Rows are points. To make a cloud, some directions were put in groups of two or more. Within a group, all points are equally far from the middle, so they leave a hole (a ring in 2 directions, a hollow ball in 3). The other directions are filled evenly. Then the cloud was stretched, turned, moved and blurred a little. Count the holes, and give their numbers of directions, smallest first.

Cloud (15 x 2):
[[-24  62]
 [-30 -66]
 [-36  56]
 [ -1 -67]
 [-55  14]
 [-49  34]
 [  5 -63]
 [-51 -39]
 [-37 -61]
 [ 24 -27]
 [ 23  25]
 [ -6  63]
 [ 16  42]
 [  3  58]
 [ -9  65]]
Holes: 1 (2)

Cloud (20 x 3):
[[-31   1 -74]
 [ 26 -13  43]
 [ 35 -29 -20]
 [  6 -78 -29]
 [ -2   1  17]
 [  7  -4 -13]
 [ -6 -59  61]
 [ 53  16  95]
 [-44 -11 -31]
 [ 41  18  17]
 [-15  30  34]
 [ 37 -19  78]
 [  4   0 -19]
 [ 16 -60  85]
 [ 50  23  51]
 [ 38  -8  51]
 [-47 -19   6]
 [  5 -65  60]
 [-51 -44  27]
 [-49 -22  11]]
Holes: 0

Cloud (47 x 6):
[[ 52  -8   8  10 -11 -50]
 [-45  28  77 -18 -55 -32]
 [ 51  -8  55 -54 -11   2]
 [ 40 -53  23  10 -67 -24]
 [ 68 -62  10 -23  25   1]
 [-28 -25  20  22 -24  46]
 [-30 -20  78  39 -18 -65]
 [ 77  -7 -61  44 -14 -31]
 [ 35  34  -1 -12   3  18]
 [  8 -29  10   6 -26 -54]
 [  6  23 -23  -6 -31  38]
 [ 44 -65  13 -20 -30 -18]
 [ 50 -38 -31 -20  59 -13]
 [-30  26  36  12  32 -26]
 [ 64  -7 -28  41 -41   7]
 [ 11  29  -6  18 -10 -64]
 [  4  60  -1  34 -32  -4]
 [ 41 -69  13  35 -22  44]
 [-15  45 -11  15 -95 -29]
 [ 24 -36  30  26  -4 -30]
 [ 47  35  31  29 -29 -33]
 [ 37  -2 -34  39  80 -59]
 [-11  27 -26  78 -29 -13]
 [ 22 -43  12  47  82  -6]
 [ 47 -50  -5  27  38  41]
 [ 28 -46  18 -10 -74  16]
 [ 80 -69 -19 -25  51  -3]
 [ 34  -7  43  -9   0  27]
 [ 55  16  45  14 -71 -40]
 [-10 -81  30  26  24  50]
 [ 11  29  20  -4 -72  37]
 [ 16  52  -9  16 -50 -11]
 [ 21 -84  40  26  14  67]
 [ 16  43  20  73 -37  10]
 [ 31 -44 -13  41 -21 -31]
 [ 40 -42 -25 -36 -19  15]
 [ 44  -8  32  28 -62  48]
 [ 36   4 -20 -17  69 -31]
 [ 32  14 -27 -13  56  43]
 [ 19 -16  18 -62  62   3]
 [ 30 -18   6  81 -29  32]
 [ 59 -16  32  14  56 -34]
 [-10  -7  26 -47  -4 -63]
 [ 39 -12 -26  16  61 -33]
 [ 68  -3 -25  33 -37  -7]
 [ 31 -15 -50   2   3  22]
 [ 26   9 -62  48  -9 -29]]
Holes: 0

Cloud (72 x 8):
[[ 19  28  14  32   9 -74 -16  27]
 [ 33  69 -51 -75 -14  23  24  -5]
 [ -2  55 -19  49  34   7  -9  24]
 [ 26  40  24 -68   0   8 -29  27]
 [  7  58 -61 -35  22  39  -3  14]
 [ 25   1  15  43 -11  16 -30 -15]
 [-30  -6 -25 -22  37 -26 -22  -6]
 [-11  -5   5   6  -5 -14  -3  35]
 [ 42  27  10 -15   9 -14 -40 -24]
 [  7 -12  -1 -69 -23  11  -8 -33]
 [ 53  29 -10   2  24 -28   4  -5]
 [-19  53 -67 -16 -11 -67  62 -10]
 [-30 -13  18 -23  44   4 -94  17]
 [ -6 -19 -95 -48  14 -30  14 -13]
 [ 23  76 -19   3 -67 -13   9  30]
 [ 14  -9 -31 -45  35  31  45 -18]
 [-26  38 -34 -12 -46  36  30  50]
 [-18  25  -6   0  37 -59  17   7]
 [  1  41  62 -38   9  69 -45  20]
 [ 13 -48 -48  21  34 -22 -25 -30]
 [ 37 -56  20  26 -35   1 -58 -22]
 [  0 -16 -11 -67  48 -33  25 -26]
 [-40  -3 -11  12  49  17  58 -16]
 [ -4  14 -12 -65 -16   7 -34  32]
 [-18 -10  24 -32  31   6 -48  29]
 [-31  14  28  -7  51 -57 -41 -51]
 [  0  94 -35  14 -37 -30  25  25]
 [ 20  56  -4  26   0 -39 -21  21]
 [  9  71 -21  -7 -25  48  36   4]
 [ 38  63   9 -33 -34  13  18   3]
 [-10 -61  14 -44  32  77  -4  -8]
 [ 60  17  -7 -83 -51  26 -46   1]
 [  2  89 -33 -46  25 -37  -8   8]
 [-35  66 -62 -33  31 -59  13  -9]
 [  2  60  -9  11   8  45  22   6]
 [-29 -21 -46 -75  21  26 -11 -17]
 [ -1   7 -14   4  11  -8  16  48]
 [-41 -17 -43 -26  21  23 -21 -22]
 [ -3  41 -14 -65   0 -41 -33  10]
 [-36  48   2  20  20 -45 -15   4]
 [ 22   3   1 -45 -77 -40  -9  30]
 [-26  10 -60 -36  21  -7 -25  21]
 [ 40  -4   9  26   9   0  -5 -12]
 [-45  17 -37 -16  17  -5  25  -2]
 [-57  49  37  54   8 -19   6   9]
 [ 20  50  29   8 -55  28  12  41]
 [ 25  27  28  42 -33  31 -33  13]
 [  8  27  -2 -15  17  20  24 -30]
 [  8  18 -19   6  59   2 -12 -36]
 [-37  -5 -56  25  33 -30 -15 -25]
 [ -4  -3 -53  21  -8 -42 -37 -48]
 [ 32  30  68  -3 -18  47  31  39]
 [  7  51   5 -13 -13 -56 -34  15]
 [ 12  65 -30 -34 -13 -60  14  20]
 [-10  40  46  21  -8  73 -54  -2]
 [-15  -9  -8 -55  19  82  21 -18]
 [-47  37 -11 -31  54  12  -5  21]
 [ 53 -22  23 -49 -25  38 -32  -4]
 [ -8  11 -43 -33  48 -19  48 -37]
 [-15  32  -6   7 -25 -54  -8   9]
 [ -2  -9 -69  -8  -3 -34  49 -15]
 [  3  -3 -20  41   4  63  21   1]
 [  9  55 -66 -39  26  30 -15 -20]
 [  1  67 -12 -13  -3 -37 -54  10]
 [ -3 -10  10   6 -29  28   4 -24]
 [ 60  45 -57 -24 -24 -19  59  -1]
 [-27  54 -22 -28  23  36  46  46]
 [  3  13  44  -3 -41  35   2 -28]
 [ 24   5 -28 -43  58  41   3 -10]
 [ 22  28  31 -17 -14  22 -40 -26]
 [-41 -27  70  14  49  42 -55 -38]
 [ 26  63  12 -50 -37  33   4  21]]
Holes: 1 (2)
